Each row of a before or after table is a point. One or more steps were done to the points. Then noise was added and the rows were shuffled. The steps act on columns, c1 being the first. Name the steps. A step turns or swaps two columns, mirrors them in a line or flattens them onto one, adds a multiple of one to another, or multiplies or shifts one. Angles are multiples of 10 degrees, from the lower column toward the higher: turns from -170 to 170, lines from 10 to 170 but not 90. Use the fewest steps. Two steps may share a column if one is a turn and the other turns, adds or multiplies; they go together, in the order done. Otherwise the lowest column goes first.

Before, 10 rows:
0.32	-0.66
-0.58	-0.14
-0.46	0.16
0.18	-0.38
-0.19	-0.67
0.68	-0.40
0.62	0.21
0.74	0.17
0.41	-0.18
0.38	0.09
After, 10 rows:
-0.18	-0.38
0.57	-0.42
-0.62	-0.28
0.11	-0.73
0.56	-0.36
-0.50	0.36
-0.17	0.46
0.31	-0.24
0.10	-0.42
-0.30	-0.66
Steps: turn c1 and c2 by -50 degrees

Before (10 x 6):
-0.91	0.40	0.43	-0.01	-0.43	0.18
0.15	-0.31	0.37	0.32	-0.17	-0.41
0.27	0.06	0.05	0.09	0.43	0.21
0.37	-0.46	-0.54	0.59	-0.68	-0.39
0.14	-0.19	0.49	1.12	-0.26	0.28
0.23	-0.82	-0.42	-0.22	-0.10	0.63
0.59	0.44	-0.75	0.26	0.24	0.32
0.06	0.23	0.33	0.12	-0.68	-0.11
-0.50	0.28	0.54	0.68	0.47	0.23
0.68	-0.09	-0.15	0.24	0.07	-0.34
After:
0.69	-0.15	-0.09	0.26	-0.18	0.28
0.64	-0.77	0.41	-0.37	0.03	0.21
0.06	0.47	-0.15	-0.49	-0.30	1.08
-0.28	0.55	0.26	-0.38	0.59	0.63
0.04	0.42	-0.35	0.35	-0.18	0.33
0.42	0.04	0.04	-0.21	0.27	0.07
0.16	-0.39	-0.79	-0.59	-0.14	-0.37
0.12	-0.55	-0.43	0.28	-0.76	0.68
-0.17	0.34	0.17	0.06	-0.63	0.15
-0.99	0.38	0.42	-0.19	-0.09	0.03
Steps: turn c1 and c5 by -20 degrees; swap c2 and c3; turn c4 and c6 by 100 degrees

Before:
0.09	-0.73	-0.12	-0.10	-0.05	-1.09	0.15	-0.34	-0.41	-0.16	0.64
0.08	-0.19	-0.27	-0.17	-0.33	-0.07	-0.14	-0.28	0.76	0.56	-0.04
0.09	0.25	-0.20	0.88	-0.20	-0.29	-0.14	-0.28	0.21	-0.09	-0.38
0.45	0.14	-0.08	0.18	-0.15	0.33	-0.81	-0.43	0.13	0.01	0.15
0.04	-0.04	-0.62	-0.01	-0.32	-0.45	-0.90	-0.35	0.44	0.74	0.28
-0.10	0.06	-0.34	-0.09	1.95	-0.02	-1.10	0.18	-0.43	-0.09	0.38
-0.14	-0.19	-0.14	-0.22	-0.01	-0.68	0.25	-0.50	-0.35	0.63	0.60
0.93	-0.73	-0.49	0.17	0.50	-0.26	-0.02	-0.24	-0.09	0.54	0.60
0.08	0.17	-0.25	-0.30	-0.38	-0.33	0.18	0.32	-0.48	0.05	0.29
0.26	-0.42	-0.15	0.64	-0.27	0.45	-0.12	0.21	0.10	0.30	0.37
0.29	0.30	-0.25	0.11	-0.17	0.16	0.22	0.18	0.17	-0.08	0.89
0.05	-0.05	-0.83	-0.32	-0.22	0.26	0.07	-0.27	-0.16	-0.02	0.71
After:
0.24	0.17	-0.23	0.44	0.32	0.05	0.28	0.31	-0.75	0.04	0.28
-0.20	0.15	-0.07	-0.33	0.44	-0.11	-0.71	-0.43	-0.06	0.00	0.13
0.13	-0.02	-0.83	0.08	0.19	-0.37	0.16	-0.26	-0.09	-0.02	0.73
-1.47	0.07	-0.34	0.09	-1.33	-0.04	-0.99	0.15	-0.50	-0.11	0.37
-0.05	0.29	-0.24	-0.22	0.33	-0.06	0.31	0.19	-0.28	-0.07	0.89
0.01	-0.42	-0.16	-0.77	0.39	0.07	0.00	0.23	0.74	0.31	0.37
0.21	-0.16	-0.26	0.18	0.26	-0.06	-0.03	-0.27	1.07	0.55	-0.03
-0.02	-0.70	-0.12	0.76	0.10	0.76	0.25	-0.33	0.68	-0.12	0.64
0.09	0.23	-0.21	-0.47	0.20	0.79	-0.04	-0.29	-0.17	-0.10	-0.39
0.08	-0.20	-0.16	0.60	-0.09	0.36	0.35	-0.51	-0.08	0.63	0.58
0.25	-0.05	-0.62	0.30	0.25	0.36	-0.79	-0.36	0.50	0.76	0.27
-0.98	-0.71	-0.50	0.04	0.39	0.32	0.08	-0.25	1.03	0.55	0.60
Steps: turn c1 and c5 by 130 degrees; add -1.5 times c2 to c9; turn c4 and c6 by 140 degrees; shift c7 by 0.10
